Each row is a point. A path goes straight from each point to the next, and from the last back to the first. The post is the endless flat space through its rows: a point in 2 columns, a line in 3, a plane in 4, and so on, so that a path can go around it. How many times does the path go around the post? Going back the other way cancels.

Post:
[[ 21  21  46]
 [  7 -34 -42]]
Path, 8 rows:
[[ 86   4  -4]
 [ 47 -15  57]
 [-22 -36  44]
 [-52 -45  13]
 [ 13 -17  28]
 [-68   7  -2]
 [  1  61   8]
 [ 39  49 -51]]
Times around: 1

Post (8 x 9):
[[ 38 -20  -7 -41 -10 -30 -27  -9  82]
 [ 23  -6  14 -67 -43 -43 -39  24   1]
 [ 10 -19   8  -9  18  27  19  37  22]
 [  7 -10 -16  19 -28  -8  70 -15  -7]
 [ 18 -19  11  15  24   2  50 -42 -23]
 [ -6 -27  28   1 -74  41  -7  11  40]
 [  1 -39 -10  35 -25  15 -45  14 -40]
 [ 14 -32  33  42 -14 -31 -95  53 -19]]
Path (28 x 9):
[[ 10 -45 -27   7   4   1 -18 -30   6]
 [  8 -43  24  -9 -45 -14  34 -28  32]
 [ 44 -64  12  15  -8   7 -34  27  -8]
 [ 39   5  36 -17 -25  -9 -14  25 -41]
 [  6 -25   6  40  -6  39 -28   8   9]
 [-25   0  13 -30 -43   3 -34 -14  13]
 [-31 -34 -16  -8 -59   6 -10  24   7]
 [  0 -59   7   1 -34 -52 -24   3   0]
 [ 20 -56  27   6 -50   5 -42  23  14]
 [ 51 -14  20  13 -56  16  -9 -13  42]
 [ 40  -1  24 -26 -22 -23  -2 -28  42]
 [ 16   7 -26  41 -29 -42  -9   2  37]
 [-11 -25  -1 -19 -29  14 -20  -3  40]
 [ -7 -44  17 -16 -12 -45 -25  18 -27]
 [ 41 -70 -14 -16 -40 -26 -38 -24  45]
 [ 38 -19  13  35   7  -3  20  43 -10]
 [ 32   2   3  -4 -56 -39  40 -32  33]
 [ 10  25  21  26 -16  20 -14  16  12]
 [-14  -2  12  19  -8 -10 -11  19  -3]
 [-32 -47  16  11 -37 -32 -15  11   6]
 [ 11 -40 -19 -18 -28 -29  16  51  46]
 [ 45 -32 -27 -27 -43 -24   7  42   9]
 [ 44 -23  35  34  30   8  -4   1  24]
 [ 27  21  10 -21  14 -15 -14  46  35]
 [ 40   9   1 -21 -15 -20 -23   9  65]
 [ 69   8  19   3   5 -25 -19 -23  19]
 [  3  -3  12  22 -42   0  10   9  -5]
 [  8  -3  -6 -18 -64 -52  -5   0  40]]
Times around: 4

Post, 17 rows:
[[ 12   2 -25   2 -10  -3   7  27 -17   2  41   8 -27 -34  -3  61  17 -26]
 [  2  -1 -56  28  11  21   6  15  -5  44 -15  23 -15 -10 -13  26   8  17]
 [-26 -36   2 -12  29  39 -34 -63 -12 -16  22  11   1  -6 -14 -28 -27   6]
 [ 24 -15 -14 -68   8  -6  27 -10  50  -1 -43 -17   8 -39 -27  20  44 -29]
 [ 15   4  54 -27  63  34  36 -13 -17 -12  22  28  10 -28 -10 -30 -58 -61]
 [-36  24  29  -4  27  12  41  56  17  -1   0 -54  52 -68 -27 -35 -36 -35]
 [-33 -26 -26  24 -24  27 -28 -38  48 -12 -15  56 -42  11  39 -21  69 -70]
 [  1   0   3   3   6  -6 -23  43 -18  40  -4 -52  64  40 -18  52  -9 -34]
 [-25 -16  30  22  -9  -3  -4  50  17  51  58   0  24 -21  39   4  34  30]
 [-21 -49 -22  14 -49  17 -25  27  22 -27 -31  24 -22  34  11  15   9 -18]
 [-60 -15  -3  54   0  46 -52  36  51 -16 -36  49   0 -20   7  39  43 -48]
 [ 16  19  -5 -34  28 -17  22 -39 -32  33 -55 -29 -23 -25 -11  24 -74 -19]
 [ 41  -8  34   6 -28  12  14 -23  55  33  36 -18  25  -9 -16  43  33 -19]
 [ -3  -9   7  13 -95 -40 -16 -18 -31  55  10  26  48   1 -21  37 -21 -12]
 [-18 -51 -42   9 -18 -41   2 -27  17  -5   4   6  35 -14  20  18 -11 -20]
 [-26 -33  15  48  31  13   2   1 -20 -30 -57  30 -53  -9  -2 -25  24 -20]
 [ -5  15 -12   6  -2 -38 -30   4  60  44 -19  11  -4 -33 -45   6 -12 -54]]
Path, 16 rows:
[[ -7 -28  -4  35  23   5 -10  17  16  20 -23 -14  -1 -19 -47  27  31 -15]
 [ -5 -35  27 -19  14  28 -17   9  35 -17 -64  31 -18 -52 -29   4  -8 -13]
 [ 42  -5 -28  22  28 -16 -12  10  16  22   6  29  16 -24  -5  38 -71 -19]
 [ 38   6 -20 -45   5 -10 -20 -41  16  32  -5  -6 -14   0  -7  19   7   2]
 [ 15  31 -40 -43   1   5 -39  15  16 -19  20 -25  -2  -5   1 -31 -35 -78]
 [  9 -45  -8 -11 -28 -27   0  32   2  53 -27  16  10 -11 -17 -30  -9  14]
 [-35 -20  50  43 -36   4  -4  30 -12  -1 -13  17   3 -25  16  -8 -92 -47]
 [-18 -23  18  49 -31  16 -66  36 -13  19 -20  29  18  36   1  12  14 -31]
 [ 26  12  -9  40  35   6 -18  -3  33  15 -18  25  14 -20  -9  33  18 -32]
 [  4  32 -10  15  -7 -11 -40 -23  -4  32 -17   5 -22  49 -14  26  -1  -2]
 [  8  31 -37  23   0 -12   5 -18   2   7 -16  15 -11 -50 -53  17  25   9]
 [ 58  16 -10  -9  18  -7  23 -11   4 -28  -1 -21 -19 -40  -4  52  59 -86]
 [-13  -8  34  42 -14  24 -28   9   2  28  45   0  16 -20 -23  -6   0 -17]
 [-44 -45 -28  14 -38   0 -16  12  -5   0   5 -28 -28   7 -17  -5  -7 -50]
 [ -8 -21  35  -1  -7  21   0  11  15  -4  23 -22   6   8 -26  49  16 -41]
 [-43   7 -16  33  33 -21  19  18  -7  36   3 -28  -4   9  11  14 -61 -13]]
Times around: 0

Post (17 x 18):
[[ 46  11 -29 -75 -27  20  30 -28  71  20   1  47  -4  33  28 -46  65  49]
 [  1 -38  20 -58  50 -65  53 -61 -10  63   0 -76  18  33  -9  31 -29 -51]
 [ 24   6  14 -78  13 -62  41 -18 -40  34 -24  29 -34 -63  -5   7  42  57]
 [ 15  13  21 -14  86  51  12 -48  65   6 -39 -25  18 -52  35  34 -11  47]
 [  3   9  24  51  28  10 -32  -2  22 -48 -85 -49 -30  11  86  13  71   8]
 [ 42  10  39  -6  14   2 -27  43 -55 -22  66   8  26  -1  42  -3  94   5]
 [ 42   8  17 -10  -3   2  43   9 -21  -6 -20  10  56 -33  12  30  41 -18]
 [ 12 -18  23  35 -68 -23 -35  15  73 -30  -7 -38 -35  44  34   7 -60 -17]
 [ 28  -5 -69 -28  41   5  18  39  19  -6 -71  34 -45  19  40 -59  21 -65]
 [ 24 -20  -8   4  57  -8  21 -30  64  52 -43  28   5  51 -52  91  38 -50]
 [-56 -22 -28  -4 -54 -14  -7 -74 -40  -7  20 -68 -52 -32  94  63 -48  11]
 [  1 -20  16 -11 -66  33  15 -41 -16  63 -16  -6  -3  26  29 -18 -78  -7]
 [-21 -31 -39 -41  13  17  42  29   1 -38  20 -58 -60  80 -38  16   3 -47]
 [-19 -44  11 -32 -28 -57  -7 -71 -36 -33  11 -23 -11  75  65  48 -70   3]
 [ 23 -31 -14 -32  -7 -72 -45  24 -23  23 -29 -26  44  33 -57  -5  -2 -33]
 [ 11  -1  -7  27 -13  -2   8 -69 -54 -20 -31 -30 -44 -51 -60  26   4 -77]
 [ 17 -35 -29  71   6  13  25 -16  10 -18  71 -55   7  76  -5  28  -5  41]]
Path, 14 rows:
[[ 55  20 -23   4 -20  28  12 -13  42 -15   6 -44   8  22  41   9   1  22]
 [ 37  13 -14 -25  19  17 -18   9 -18 -11 -58  10  31  28  14 -50  11 -54]
 [ 11  -1  21 -31  18   8 -12 -40 -10 -15 -53  36  25  58  26 -44   2 -33]
 [-21 -34 -14 -11   5  10  73 -29  36  -8 -21  34 -60 -43  46  46  24   3]
 [ 35 -55 -61   4  95  -2   9 -41  25   6 -17 -16  40  11  41   6 -11  19]
 [ 66   4 -38   1  20   3  32 -35 -12  24  -1 -27   1 -10 -28  70 -22 -38]
 [ 34   4 -18 -11  42 -72  15   6 -13 -26   3 -74  20  14   6 -32  -6 -13]
 [ 25  18  62 -55   1 -15  72 -28  57  41   5  39 -23  73 -15  41 -22 -22]
 [ 68  15 -29 -32  17  -5 -19   5 -21 -16  20 -26   0  20  35  -4  17  50]
 [  7 -30   0 -68 -19 -39  55 -18 -48  15   2  12 -46  24  38  58  -6 -43]
 [  4 -45  -5  -2   9   0  45 -27 -12 -26  -9 -13 -29  -5  81  28  -9  -2]
 [-12 -28   2   5  62 -80  14  35  49 -49  -6 -17  -6  28  -9  -7  37 -23]
 [-37   8  38  33 -60 -25   8   3 -16  -7   4 -21   5  52  44   6 -50 -81]
 [ -7   6  21 -15 -17  42  23 -29  -2  34 -11 -52   9  40  52   8 -31   6]]
Times around: 0

Post:
[[-61   3  31  25 -24 -18  46  -4  -1   8   2 -15   3 -31  34  12 -15  -5]
 [-13  17 -39 -31   9  19  -8   4  31 -71  -2  -5  18 -37 -53 -39 -14 -27]
 [ 20  -7 -30 -11   5 -13  12  25 -17  -1   2 -28  27  37  25  19  26 -23]
 [-33  -4 -22  16  23 -33  17   9 -14  14  -1   5 -10 -47  42  -9  10 -13]
 [  2 -47 -17 -55  19  11   3  -6  46 -53   1  35  21 -49 -26 -32  -8 -39]
 [ 13   5  21 -34  33 -13 -18  13 -18 -44  40  -8 -10   0  -9  -5  22  24]
 [-22  10  11  40 -13 -37  -2 -17   7 -25 -10  12 -19 -10   4  -9 -20  21]
 [ 16  19 -18 -45   3 -31  -7   6   3   7  27 -20 -16  20  31   6 -14  -7]
 [ -7   2 -26 -28 -20  34 -33 -15  18 -46  -2   2  39 -28  15 -13  -5 -40]
 [ 40  15 -11  -3  16  41 -18  18  41 -52 -11 -15  35 -47 -18 -50 -49 -53]
 [-79   8  28  52 -43  -7  20 -11 -21  28  16  25 -34  -1  33  -6 -13 -24]
 [ 57  26  -2 -21  44  40 -13 -18   0   5   3  -1 -18  11 -18   9  55   6]
 [-66  26  21  18   1 -34  16   9 -20  25  13  23  22   5  23   9 -12   4]
 [ 30 -26   1  -4  20  -9 -45  17 -19  25  20 -40   5   6 -33  41  34  15]
 [ 32   3  -1 -15  -9  -1 -24  45  21  16  14  -2 -15   4  21  46  29  11]
 [-95 -30  16   0 -22 -12  29   6 -37   4 -12  27 -27  -9  42   9 -30  15]
 [-29 -27   3 -45  21 -28 -10  25  14   5  -8 -20   2  30  27   1  41 -16]]
Path:
[[ 20  45 -23  -5 -58  41 -24 -16  11  -3  36 -26 -40  26   9  33  12 -32]
 [-35   4  11 -59  24  10  24  -2   9 -49   1  23  -6 -45  -4 -47 -24 -44]
 [ 16 -17 -14 -59  41 -15 -10   4 -13 -16   4 -40  -8 -19 -25 -20 -11  -8]
 [-11 -36 -51 -64  58 -17   8  46  29 -35 -24  19  34 -53 -41  -2  20 -27]
 [-45  14  -1  -9   2 -27 -41  23  37 -14  26  -7  -9   3   4  13   6 -27]
 [-38   8  -4  41 -13 -24  11 -20  -4 -19  25 -16   3 -18 -50 -12 -59  13]
 [-75 -13  44 -43  10   4  25  27 -21   0  37   0  11 -51  44  10 -33  23]
 [-74 -66  20 -63 -15   5  -5   4  -1  22  25   3  -3   1  47  18 -26 -33]
 [-12  15  -9 -16 -34 -18 -61  22  36 -82   5  40  -4 -35  22  -3 -53 -26]
 [-35  53  -7 -66   8  -9 -24  12  17   9 -33  27   7 -50  55  27 -16  -5]
 [-15   7  24   8   1 -11  35  24 -16  18   0  -1  10   3  40 -33 -28 -42]
 [ 18 -38  53  12  -2  44 -37   4  15  65 -24 -35   4  19  30  15   5 -20]
 [-36  47  14  17  22 -26   4  30  16  14  32 -35  27   6  57 -36 -55 -26]
 [ -7  20   2 -42  47   1   4  -6  -1  -7  22   7 -27  16  21  34  31  16]
 [-21  16  10 -14  18 -26 -14 -12  -2 -31  13 -13 -38 -28 -27 -15  -1  -5]
 [-44 -14 -46 -67  21   0  34 -14 -17  48 -27  25  22 -63  41  23  -7 -24]
 [-25 -11  -3 -76  51 -42  45  70  55   5 -14   1  35 -37 -27 -26  42 -12]
 [-17  12 -22  53  39 -13  57  -9  -8 -33   3  44   6 -25 -23 -59 -30   2]
 [ 31  15   4  12  -1  -6 -44 -12  32   0  18  18  -6   2  -1   1 -20   3]]
Times around: 2

Post:
[[ -1  -7  36 -18  -1 -16  46  46  39 -43  -5 -46  33   7  13 -22  22 -17]
 [-25 -37 -71 -32  -8 -69 -36 -92 -24  25 -24  -8  25 -37  32 -31   1  21]
 [  3  26  11  25 -26 -11  -3  55  -9 -61  16   6  -2  21 -39   7   3   8]
 [ 16 -16 -11 -28 -30 -89 -44 -71   8  39 -34 -23  -9 -52  52 -28 -51  35]
 [ 14 -19  31 -11  -1  48  -1  24  30   1 -43  -2   9 -15  24 -38  44  -6]
 [ 14 -26  24  28  22   3  47  30  -2 -30   5 -12 -21   0 -56 -10   4 -16]
 [ -4 -11  14 -17  35 -89 -34 -54 -32  65  -7  -9  11 -57  64 -24  10  23]
 [  0  42   9  28 -30  42  72  38   4 -19  25   6  -9 -15 -25   9   0  -7]
 [ 36   8   1  29   4  16  23  -5  18 -20  61   0 -21  31 -36   7  38   6]
 [ 39  -9   2   6 -19 -22   8  20  -2  21 -13  18  28   5 -15 -12  21 -50]
 [ 40  41  18  20   1   0  15   3 -28 -51   7   1  -5  -3 -20 -40 -20 -32]
 [ 33   9  -9  59  34  14  30  48   9 -70  14 -14  13  35  -4  23 -20 -20]
 [-14 -46  27  10 -20  -1  41   8   2 -32 -25  10  -2  27  72 -24   7 -15]
 [-33 -26  28   7 -17  14 -12  -3   6   9   8 -34  12  28   2   4  -2 -35]
 [-21   0   8  31 -16  -5  34   3  33  13 -39 -19  18  56   9 -39  20 -10]
 [ -8 -14 -61 -52 -15 -40 -37 -21 -55  62  11 -25 -16 -21  39 -55 -24  19]
 [ 41  18  25  -7  22   9  33   3 -24 -19  10   5  43  -4 -47   8 -31  24]]
Path:
[[ 11  31 -49  89  -4 -37  67  35   8   1   0  26   9  49 -40 -33  41  31]
 [-54 -44  53  14  54  25  24 -30  23   8  51 -22  -7   5  -7 -10  52   4]
 [ -3 -51 -34 -69  13  -1 -72 -71 -18   6 -39  17  38 -22  19 -44  31  10]
 [  3  37 -13 -34 -39 -32  16 -41   8 -43  -6   4 -28 -54  15 -18  17  -5]
 [ 82   8 -33 -28  61  31  13  56 -38 -23   7   3 -21  18 -53 -11 -26 -33]
 [  3  20  26   0   9 -11 -25   7  54  32 -19  -9  -4  25 -11 -39  65  -4]
 [  6  15 -33  10  14  34  44  53  -4 -28 -18 -20  20  -1 -28 -10 -69  -6]
 [-12 -58   7  -1  31 -24   1 -12  22  29  -5   7 -72 -19   3 -12  30 -20]
 [ 31  70 -31  20  -1 -16  31  41  32 -61 -17 -17  -8  29 -34  -9  27  15]
 [ 19  24  15  12 -44  27  27  51 -22  15  10 -31   1  50 -12 -21  -7   1]
 [ 41 -62  55  24  15  -4  -4  22   5 -33  22 -17  52   5 -34  32  13 -32]
 [ 69  21  53  49   0  21  17  -2   3   9 -32  60  18 -51  15 -58  37  33]
 [ 25  -1 -10 -13 -80 -13 -62   0  -3  -8 -16 -40   8 -20   4 -16   8 -15]
 [ -7 -33  48  21 -39   0   6 -20  33  50 -45 -47 -15  34 -29 -12 -20 -16]
 [-13 -10 -43  10  -1 -12  40   3 -21 -29  42 -20  36  29  35  11  -5  34]
 [ -7 -33  -3  51   3 -40  69 -12  40  16  -3  -8 -10   9  -7 -50   8  35]
 [ 36   6 -13  37 -55 -19  -2   5  40   4  -5  13  -5 -14 -25 -54  14   0]
 [ -6   3  -7 -16 -27  26  17  42  61 -17   6 -38  16 -32  12   1  -4  16]
 [-12  11  95  -7  66 -32  -2 -19  31 -10 -24  -9  42 -28  11  11  -3  28]
 [ 83   1  -9  -5  50   2 -37  26 -14 -42  16   2 -16  -6 -45  17  -5 -22]
 [ 75  32  17 -42 -57 -24 -22  53 -32  16 -20 -25  33 -14 -58  -9 -15 -42]
 [ 30  10  -4   0  26 -11  56  48  14 -21  37 -66  16  -7 -32 -23   7 -14]
 [  9  29   5  26  -4  -8  19  -8   7  41  21 -38  11 -29 -20 -43 -21  54]
 [ 33  22 -11 -27 -13  22 -33  -8  23  14 -26 -14  18  17 -34 -76 -18   8]
 [-16 -38  10 -23  39 -10   5  -4  28 -25   3 -24  -4  14  11  -7  -5  42]
 [ 20  30 -21  18 -26 -46  26  21 -11 -75  38  10 -53  14  45   4   5 -19]
 [ 23  12  22 -65 -45 -47 -21  17 -51 -16 -34   3  27 -35 -51 -43  -1  -6]
 [  9 -32  22  55  -2 -22  29 -15  -3  14   8  -2 -25   0  63  -8   5  -2]]
Times around: 3

Post, 17 rows:
[[ 19  -3  30  25 -29  40 -20  13   7  18  14  23 -18  11  15  64  10 -10]
 [-54  19  18   6  20 -16  25  -7   4 -43  -7   0 -20  -1  25 -26 -15 -10]
 [ 16  -2   9  -7  -3  22 -14   8 -29  61  22  25  29   1  53  41 -58  -5]
 [ -7 -38 -14 -14  -9  83  12  -6  21  15  50 -34  -1 -26  24  11 -33 -25]
 [  5   6  20  -9  29 -40  32 -42  43 -58   4  12 -25  14 -14  -3 -33   2]
 [ -6 -10  44 -40 -18  48 -49  -3  -1  42  11 -12  22  28  41  29  -6 -17]
 [-13  59   9 -18  -2 -15  38 -18  13 -29  13  26  31  20 -26  -3  10  15]
 [ -4  40 -13  21  -3  24 -19 -17  25  28 -22  57   6  45 -12  15 -13   5]
 [-21  10  20  -6  48 -45  57   6 -20 -28 -10 -35 -11  24 -22 -22   7  -9]
 [-33 -17   5 -13  -7   9 -27   6  21  31  32  28  -2  23  -2  49   7  33]
 [ 11 -11 -22 -29   3 -47  39  20 -20 -71 -24  -9 -18  -8   2 -52 -16   5]
 [ -4  11   9 -39  61 -13  49  35   8 -56 -39  -8  -7 -24  -5 -18 -10  23]
 [-10 -34  23 -13  71  20  59 -18 -39 -72 -26 -29  -7 -13  32 -48  22  18]
 [ -4 -15  26  15  58 -11  41   4 -18 -48  -5 -61 -24 -14  12 -77  -4  61]
 [ 32   4 -11   2   5   0  -9 -23  24  53  14  30  15  12  49  31  38   0]
 [ -1  10   6 -35 -16  60 -22 -38 -28  45  28  -9 -31 -19  19  45 -17   2]
 [-16  16  -3  20   9 -37 -19 -33  -1 -30 -23  14  30  -7 -21  10  -2   4]]
Path:
[[-42 -11  13 -10  -8  -4 -51  43 -11 -24  20  -8  30  -1 -22  30  -6   0]
 [  2  62  39 -11  -8  53  32 -51  36 -35  13 -14 -27  16 -20  49 -14 -15]
 [-15  39  52 -43 -47 -25 -34 -14  13 -18  -3 -31  -3 -14 -12 -22 -25  46]
 [ -5   0  37  48  30  15  17 -36 -27   6  29 -28 -78 -29 -14  14 -14  34]
 [-10  24   9 -58  27  29  36 -33 -43 -67  36 -13  27 -29 -35 -18 -71 -19]
 [  5  45  63 -43  78  12  47  11 -36 -23   6 -73  34  21  20  -2 -17   0]
 [ 18   9 -18 -51   8  34  63 -13  -3   2  -4  36  26 -62  68  51  27  -3]
 [-16  21  40  60   6  23   7 -87  11   6  27 -13  -4 -24   6 -18 -52 -27]
 [-44 -27 -28 -22 -45  25 -51 -46  31 -16  15  57 -17 -33 -26  14  18  53]
 [  6  49   3 -58  -9  -2  83 -32 -60  60  -4 -40  65  -4  37 -13  -6 -40]
 [  9   6  -9 -19   9   0  62  56   8 -16  12 -10 -25 -35  61  -8 -40   9]
 [ 24  47  27  -6  66  17 -15 -25 -68  -8 -51 -19 -31 -28  35 -14  51  23]
 [ -6  36  -3  19   9 -53  43 -24  22 -22 -18  39 -21  30   8 -12 -61 -95]
 [ -1  57 -35 -13 -28  50   6 -24 -30  31 -21  38 -14 -50  -5  42 -70 -23]
 [  2   9 -19  15 -18 -11  32 -20  -9  13  20  45  46  28  38   1   2   9]
 [ -8  -8  -2 -11  35 -42  25  14   7  24  37 -25  -7  10  10  26   0 -12]
 [ 19  17 -30 -23  -6  86  49  44 -36 -41 -26 -28 -16 -22  13 -26  32 -52]
 [-44  27   5 -42  52 -21  -1 -27 -70 -15 -52 -62  21 -36  56 -12 -16   9]
 [ -9 -14  16  60  23   7  23 -50  28 -13 -44  31  22  59  25 -12  23  13]
 [-24 -15  54  21  17  12   7 -16 -30  10  -3 -13 -23 -17 -17  30  35 -44]
 [-39  15  25 -31  45  -2   1  -4 -60  14  47 -47   8 -40  40  -3 -44 -58]
 [-39  19 -25  45   5 -39 -40  65  14  17   0 -17   2  40  30 -46 -32  70]
 [ 10 -36  -2  34   0 -43  36  41  23 -38  -5  24  43  24 -30  21 -50  23]
 [-33 -22  60  18  -5 -52  19  -7 -20 -44 -14 -15 -55  15  12 -56   7  50]
 [ -4  39  -8   0   1 -54  -6 -38  -1 -14 -22  14   0   8 -12 -42   8 -13]]
Times around: 2
